Each row is a point. The window is the flat piece filled in between its corners: a triangle in 3 columns, a solid with four corners in 4, and so on. A path goes straight from each point to the next, and from the last back to the first. List the points from which the path goes on through the window.

Window (4 x 4):
-5.9	1.1	-7.0	1.5
-3.8	-4.6	-1.3	1.0
6.5	-1.5	7.8	-1.3
1.5	-0.3	10.9	0.9
Path:
(1): -1.7	-4.5	-0.6	5.0
(2): 5.3	-1.5	3.5	4.5
(3): -0.1	-0.4	8.2	-7.1
(4): -4.0	-3.9	3.5	-6.3
(5): 0.7	-4.6	1.0	4.8
(6): -2.7	-2.1	0.5	3.4
(7): -4.9	-1.7	1.2	-0.9
(8): -3.8	-3.1	0.4	-3.6
Through the window after points: 2, 8

Window:
3.9	-0.4	5.2	5.7	-0.2	-0.2
-0.2	-5.0	4.7	-0.6	-2.2	-0.9
2.3	1.0	-1.9	-0.6	-0.6	-1.8
-5.6	-1.1	-2.3	-0.9	3.8	-0.9
-0.8	6.4	11.1	1.8	-6.7	8.6
1.9	1.6	-7.4	7.8	-3.9	-1.3
Path:
(1): -3.7	1.9	1.1	2.0	-2.8	-5.6
(2): 1.5	-2.9	-3.1	2.8	0.5	4.4
(3): -0.1	-1.3	1.1	0.9	-2.2	2.8
(4): -3.6	1.7	3.6	0.6	-3.2	-4.4
(5): -2.5	2.1	0.1	1.3	0.4	-2.1
(6): 0.2	-3.1	-3.1	0.8	3.9	5.5
(7): 3.6	-1.0	3.8	4.5	-0.4	1.9
(8): 1.3	2.9	7.1	6.9	-0.8	-7.1
(9): -2.0	7.5	8.7	2.4	-6.5	0.0
(10): 1.6	1.4	5.4	1.9	-3.4	10.7
(11): 5.6	-1.0	6.8	3.3	-3.6	9.4
(12): 0.2	4.5	9.4	3.4	-6.6	-0.3
Through the window after points: 1, 7, 9

Window (8 x 8):
-6.9	4.5	2.1	-3.2	-1.6	-2.0	11.2	-3.2
-2.9	2.0	1.0	4.5	3.2	-0.6	7.5	-6.6
-3.9	7.3	-4.6	1.7	4.0	-0.8	-2.4	2.7
3.3	8.3	6.0	-1.5	-4.0	3.3	-2.7	5.3
-8.4	-4.6	3.2	0.6	-2.5	-1.6	0.7	-3.4
-1.8	-1.2	-1.3	2.1	-3.7	-4.8	-1.8	2.1
0.6	0.2	-5.5	0.6	11.0	-2.9	-3.0	4.8
2.0	-7.8	0.9	3.2	-6.3	9.8	3.7	-4.2
Path:
(1): 1.6	1.3	-1.0	-5.2	0.9	-3.8	-0.3	-6.8
(2): -6.3	0.7	0.6	3.8	1.3	1.8	4.7	3.3
(3): -7.4	2.5	0.1	7.7	2.0	1.2	4.7	5.5
(4): -1.7	1.3	-4.6	-2.8	3.5	-3.2	-1.2	-4.1
(5): -0.3	3.3	0.4	-1.9	0.1	-0.8	0.0	-2.6
(6): -1.8	4.2	3.3	3.6	1.2	1.9	5.1	4.9
(7): -3.2	5.7	3.7	7.1	-0.3	-2.6	2.9	9.4
(8): -2.1	5.3	-1.4	-4.9	2.5	-2.7	-1.6	-3.2
Through the window after points: 1, 5
